Each point is reached from the start by the listed moves, each made once or not at all, plus a little noise. Say if it took an odd or an even number of moves. Then give how often each move was made.

Moves:
(1):  1.45  0.38  1.87 -0.54
(2): -1.03  3.37 -0.41 -1.70
Start: -1.05  0.16 -1.06  0.89
Points:
-0.59  4.07  0.40 -1.64 => even (1, 1)
0.53 0.34 0.65 0.30 => odd (1, 0)
-2.06  3.65 -1.16 -0.84 => odd (0, 1)

Moves:
(1):  1.61  1.65 -0.74  0.39
(2): -2.10  0.91 -0.89  0.37
(3): -0.68  1.73  2.08 -0.45
(4): -0.98 -0.94  0.94  1.70
Start: -1.09 -0.31  0.46 -0.13
Points:
 0.55  1.34 -0.28  0.16 => odd (1, 0, 0, 0)
-3.96  2.38  1.62 -0.28 => even (0, 1, 1, 0)
-4.80  1.32  2.48  1.44 => odd (0, 1, 1, 1)
-2.11 -1.30  1.46  1.56 => odd (0, 0, 0, 1)

Moves:
(1):  0.45  0.68  0.58 -0.76 -1.25 -2.14  0.17 -0.18  1.44  0.38 -0.31  0.55
(2): -1.80  2.91 -0.37  0.16 -0.33 -0.25  1.52 -0.74 -0.60 -1.20  0.83 -0.13
(3): -1.23 -0.79  2.21 -0.74  0.12  0.19 -1.37  1.14 -0.88 -1.04 -0.02 -0.70
(4): -0.29 -0.67  0.79  1.94  0.32 -0.69  0.44  0.02  0.13 -0.52  0.42  1.49
(5):  0.60  1.16  0.80  0.55  2.71 -1.30  1.18  0.50  0.47 -1.18  0.86 -0.05
(6):  1.32  1.16  1.99 -0.99 -0.55  2.81  0.95 -0.56 -0.95 -1.54 -0.02  0.67
(7): -1.01 -1.60  0.12 -2.30 -0.11 -0.27  2.60 -0.17  0.20 -0.19 -0.01  0.38
(8): -0.53 -0.10 -0.67 -0.06 -0.63  0.00 -0.68  2.79 -1.12  0.60  0.21  0.38
(9): -0.71  0.20 -0.15 -0.16 -0.83 -0.10  0.84  0.98  2.85 -0.14 -1.51 -0.81
Start: -0.27  0.35 -0.89  0.53 -0.61 -0.49 -0.12  1.41 -1.02  0.36 -0.72 -0.04
Points:
-2.66 -1.16  1.83 -3.51 -2.76 -2.67  2.04  3.16  2.50 -0.57 -2.56 -0.57 => even (1, 0, 1, 0, 0, 0, 1, 0, 1)
-0.29  2.17  3.80 -0.60  0.94  1.13  1.39  3.52  0.47 -3.46 -1.38 -0.97 => even (0, 0, 1, 0, 1, 1, 0, 0, 1)
-3.25  2.33  3.88 -0.95  0.97 -0.14  4.51  4.39 -3.63 -4.80  1.49  2.00 => odd (0, 1, 1, 1, 1, 1, 1, 1, 0)
-2.28  2.87  3.88  0.99 -1.10  1.66  1.34  1.14 -3.40 -3.99  0.49  1.27 => even (0, 1, 1, 1, 0, 1, 0, 0, 0)
 0.16  1.09 -0.51 -0.11 -1.88 -2.53  0.07  1.18  0.55  0.76 -1.09  0.51 => odd (1, 0, 0, 0, 0, 0, 0, 0, 0)
-4.92  1.91  1.04  1.50 -1.94 -1.15  0.57  5.53 -0.63 -2.02 -0.80  0.30 => odd (0, 1, 1, 1, 0, 0, 0, 1, 1)

Moves:
(1):  2.25  0.48  0.12  0.06  0.39 -0.20  0.31 -0.61  1.59 -0.58 -0.46 -0.22  0.10  0.60
(2): -0.37  1.97  0.12 -0.57  0.52  0.65 -0.40 -0.62 -0.93 -0.78  0.12  0.95  0.42  0.26
(3): -0.22  1.11  3.27  1.34  0.62  0.37 -0.27  0.90  0.62  0.36  0.45  0.44 -0.19 -0.01
(4): -0.14 -0.28 -0.29  3.82  1.31  0.70  0.31 -1.04 -0.39 -0.27 -0.88 -1.19 -0.03  1.83
(5): -0.55  0.49 -0.62 -0.75  2.48 -0.50 -0.99 -1.09  0.08  1.37  0.50  0.40  0.44  0.29
(6):  1.52 -0.76  0.14 -0.35  0.89  2.35 -0.04 -0.06 -0.84 -0.62 -0.85  0.16  0.57 -0.15
(7): -1.26 -0.45  0.00 -0.04  0.95 -0.93  2.87  0.42  0.47 -0.64  1.06  1.40  0.18  1.58
(8):  0.90  0.14 -1.76  0.78 -0.36  0.78 -0.58  1.13  0.27 -0.55  1.77  1.23  0.00  0.05
(9): -0.60  1.24 -0.80  0.22 -0.28  1.12  0.51  0.05  1.50 -0.62  0.89 -0.89 -1.87 -0.05
(10):  0.56  0.33  0.35 -0.63  0.02  1.05  0.40 -0.36 -1.09  1.32  0.48  0.48 -1.11  1.20
(11):  0.88 -0.46  1.33 -0.57 -1.31  0.15  0.84 -1.84 -1.07 -0.72  1.85  0.01  0.31  0.18
(12): -0.08 -1.35  0.47  0.29  0.04 -0.24  0.26 -0.42  0.42  0.11  0.07  1.75 -0.15  0.46
Start: -0.49  0.28 -0.77  0.58  0.78 -0.12  0.56 -0.11  1.29 -0.19  1.26  1.00 -0.02  0.59
Points:
 2.66  0.65  0.56  6.21  4.44  2.86  3.42  0.66  3.07 -2.41  2.32  2.87  0.65  4.50 => even (1, 0, 1, 1, 0, 1, 1, 1, 0, 0, 0, 0)
 1.00  4.02  2.80 -0.15  5.23  3.01  3.37 -3.06  2.81 -2.42  4.86  3.18 -0.03  3.23 => even (1, 1, 1, 0, 1, 1, 1, 0, 1, 0, 1, 0)
 2.63 -0.19 -0.64  0.84  1.81  2.74  1.41 -1.23  3.75 -1.89  1.18  1.72 -1.37  1.59 => even (1, 0, 0, 0, 0, 1, 0, 0, 1, 0, 0, 1)
 2.46  1.25  1.92  4.64  6.62  2.55 -0.20 -2.05  2.55 -0.01 -0.13  0.53  0.77  3.15 => odd (1, 0, 1, 1, 1, 1, 0, 0, 0, 0, 0, 0)
 0.16  1.77 -3.51  4.64  1.61  3.63  1.04 -0.26  1.66 -0.39  3.68  0.61 -3.02  3.47 => even (0, 0, 0, 1, 0, 0, 0, 1, 1, 1, 0, 0)

Moves:
(1): -0.45  0.39  1.03 -0.04  0.79 -0.37  0.83  0.74  0.36 -0.86  1.63  0.06 -0.66 -0.44  1.39 -0.33 -0.63  0.23 -0.45 -0.20  0.05  0.44  1.02
(2): -1.15 -0.08  0.71 -0.59  0.48 -0.32 -0.48 -0.40 -0.15  0.94 -0.69  0.64  0.34 -1.09 -0.18 -0.04 -0.03 -1.47 -1.10 -2.38  0.73 -0.95  0.52
(3): -0.75 -0.20  0.26  0.81  0.06  1.05  0.15  1.14 -0.91 -0.48  0.88 -0.67  0.53 -0.67  1.33  0.89  0.51 -1.27  0.33 -0.32 -0.03  0.13  0.19
(4): -0.06 -0.44 -0.68 -0.26  1.43 -1.34  1.52  0.56 -0.36  0.93 -0.12 -0.50  0.13 -0.09  0.29 -0.80 -1.00  0.91  1.64 -0.30  0.38  0.62  0.57
(5): -1.69  0.52 -0.24 -0.95  0.10 -0.10  0.56 -0.30  1.82  0.62 -0.27  0.03  0.84  1.06  0.96  0.46 -0.70  1.01  1.73 -0.28 -0.11 -0.76 -0.51
(6):  0.59  0.69 -1.02  0.26  1.28  0.27  0.13  0.58 -1.48 -0.23  0.26  0.01 -0.26 -1.24 -0.37 -1.11 -2.27 -0.68  0.42 -0.31 -1.19  0.72  0.29
(7): -1.03 -0.17 -0.01 -0.33 -0.53 -0.29  0.63  1.07 -0.03 -1.28 -0.07 -0.47 -0.25  0.71  0.59 -1.75  0.30 -0.87  0.58 -0.70  0.90  0.78 -0.17
(8):  1.13  1.14 -1.91  0.07 -0.39 -0.98 -0.90  0.23  0.34 -0.34 -0.22 -1.04  1.08 -1.65 -0.11  1.84 -1.11  0.82 -0.19 -0.67 -0.69  0.54 -1.76
(9): -0.22 -1.20  0.31  0.63 -0.44 -0.54 -0.31  0.75  1.21  0.39 -0.08  0.60 -0.97 -0.12  0.31 -0.53  0.33 -0.28  0.40  0.08  0.29  0.45 -0.47
(10):  0.79  1.19 -1.14  0.23  0.30 -0.55  0.13  1.48  0.05  1.49 -0.71  0.69 -0.42  0.08  0.74 -0.26  1.50 -0.43 -2.10  0.53 -0.53  0.14 -0.36
(11): -0.28 -0.09  0.22  0.27  0.67 -0.24  0.47  0.11  0.00  0.14  0.77 -0.79 -0.81  0.95 -0.30  0.02 -0.27 -0.45 -0.31 -0.38 -0.90 -0.52 -0.33
(12): -0.18  0.08 -1.00 -0.19 -0.37  0.04 -0.33 -0.35 -0.65 -0.20 -0.62  0.43 -0.93  0.63  0.50  0.26 -1.04 -0.44  0.09 -0.21  0.39  0.31  0.67
(13): -0.79  0.56 -1.77 -0.78 -0.56 -0.58 -0.99 -0.94  0.81  0.08  0.81 -0.06  1.58  0.67 -0.94  1.31  0.24 -0.82 -0.78  0.34 -0.29  1.09  0.64
(14):  1.22  0.70 -0.24  1.17  1.43  0.33  0.17  0.30  0.85 -1.18 -0.68  0.82  0.95  0.26 -0.64  0.71 -0.50  0.32  0.72 -0.38 -0.01 -0.22  0.39
(15):  0.60  1.55  0.41  1.04 -0.36  0.76 -0.88 -0.74  0.60  1.99  1.06 -2.52 -0.68  0.13 -0.59 -1.11 -1.65  0.77  0.13  0.27  1.37  0.49  0.92
(16):  0.59  1.25  0.98 -0.23  0.37 -0.12 -0.19 -0.44  0.63 -0.60  0.44 -0.95 -0.94 -0.82  0.39 -0.14  1.31 -1.07  0.18 -0.28 -1.33  0.23 -0.30
(17): -1.64 -0.20  0.60  0.56  0.42 -1.16 -0.35 -1.11 -0.58 -0.92 -0.78 -0.47  0.00  0.57  0.56  0.72  1.04 -0.48  0.50  0.84  0.99  0.10 -0.52
(18): -0.66  1.00 -0.02 -1.09 -0.17 -0.10  0.28  1.19 -0.84 -1.71 -1.42  0.39 -0.97 -0.79 -1.40  1.58 -0.67 -0.42  0.55  2.24  0.51 -0.94  0.46
(19): -0.48  0.82 -0.65  1.12 -1.25 -1.30 -0.06  0.23 -0.30 -0.26  0.51  0.00 -1.06 -0.29 -0.02  0.01 -0.14 -0.26  0.34  0.08 -0.74 -0.36  0.83
(20):  1.94  0.51  1.34 -0.22  0.14 -0.82 -1.27  0.85 -1.31  0.63  0.13  0.04  0.27 -2.03 -0.03  0.77 -0.22 -1.87  1.28 -0.28  0.45 -0.52 -2.51
Start:  0.04 -0.79 -1.13  0.19  2.37 -0.39 -0.24  0.94  0.31  0.79  1.73 -1.63  0.90  0.04  0.51  0.33  0.01  0.27  0.70 -0.49 -0.85 -0.82  0.46
Points:
-5.31  4.26 -1.11 -0.02  1.52 -4.24 -0.61  1.71  1.49 -1.10  1.48 -5.09 -0.43 -1.69  1.75  1.69 -3.52 -0.33  2.74 -1.13  2.08 -1.54  1.20 => odd (1, 1, 0, 0, 1, 0, 1, 1, 0, 0, 0, 0, 0, 0, 1, 0, 1, 1, 1, 0)
 0.72  3.49 -4.56  1.37  4.36 -5.41  0.02  4.63  1.08  0.37 -1.14 -1.37 -2.75 -2.85 -0.06  3.07 -1.66 -2.43  0.98 -2.06 -2.83 -1.68  0.62 => odd (0, 1, 0, 1, 0, 0, 0, 1, 1, 1, 1, 1, 0, 1, 0, 1, 0, 1, 1, 0)
-4.01  1.37 -2.21  1.54  4.33 -2.96  2.05  2.90  0.13 -2.14 -0.29 -2.16  1.28  0.01  1.55  3.92 -1.40  0.07  6.43  1.39  0.18 -2.32  1.85 => odd (0, 0, 1, 1, 1, 0, 0, 0, 0, 0, 0, 0, 0, 1, 0, 0, 1, 1, 1, 0)
-1.25  5.07 -3.64  1.40  6.96 -2.90 -1.27  1.38 -0.74 -0.56  2.04 -6.80  1.76 -3.73 -1.49  4.28 -4.39 -3.58  2.80 -1.87 -1.35  0.54  1.50 => even (0, 1, 1, 1, 0, 1, 0, 1, 0, 0, 1, 0, 1, 1, 1, 1, 1, 1, 0, 0)
 0.08  4.58 -0.27  0.71  4.56 -0.93 -0.15  3.44  1.32  0.60  0.45 -3.85 -1.87 -0.61 -0.85 -0.75 -0.03 -3.28 -0.67 -1.58 -0.12 -1.81  1.62 => even (0, 1, 0, 0, 0, 0, 1, 0, 0, 1, 1, 0, 0, 1, 1, 1, 0, 1, 0, 0)
-2.30  0.45 -2.75  1.63  3.73 -1.44  1.02  4.67  3.36 -2.34  3.00 -2.67  0.55  0.67  4.49  1.89 -3.13 -0.64  3.59 -3.45 -1.08  0.21 -0.50 => odd (1, 0, 1, 0, 1, 0, 1, 1, 1, 0, 1, 1, 0, 1, 0, 0, 0, 0, 0, 0)
-1.36  4.63 -5.35 -1.47  4.58 -2.72  0.28  2.26  1.49  1.25  3.49 -5.32  1.86 -2.26 -0.20  2.11 -7.75  2.03  3.72  0.62 -0.86  1.39  2.08 => even (1, 0, 0, 1, 1, 1, 0, 1, 0, 0, 0, 0, 1, 0, 1, 0, 0, 1, 0, 0)
-1.39  1.07 -4.11  3.71  5.00 -2.57 -0.61  2.07  1.24  2.99  2.25 -4.16  0.25  2.42  1.81  1.53 -0.83 -1.93  1.32 -0.11  0.79  1.71  2.11 => even (0, 0, 1, 1, 0, 0, 0, 0, 1, 1, 1, 1, 1, 1, 1, 0, 1, 0, 0, 0)
-0.59  2.97 -2.83  2.16  2.25 -2.95 -3.61  3.34 -0.34 -2.13  1.52 -5.38  0.71 -1.39 -0.14  5.07 -3.17 -4.70  3.98  0.36  2.13  0.94 -1.98 => even (0, 0, 1, 0, 0, 0, 1, 1, 1, 0, 1, 1, 1, 1, 1, 0, 1, 1, 0, 1)
-5.37  2.48 -2.47  1.83  0.30 -3.45 -2.06  3.54  0.21  0.97  1.29 -3.51 -1.15 -0.82  0.90  1.21  1.31 -5.23 -0.45  0.44  2.37  0.13  2.40 => even (0, 1, 1, 0, 0, 0, 1, 0, 1, 1, 0, 0, 1, 0, 1, 0, 1, 1, 1, 0)
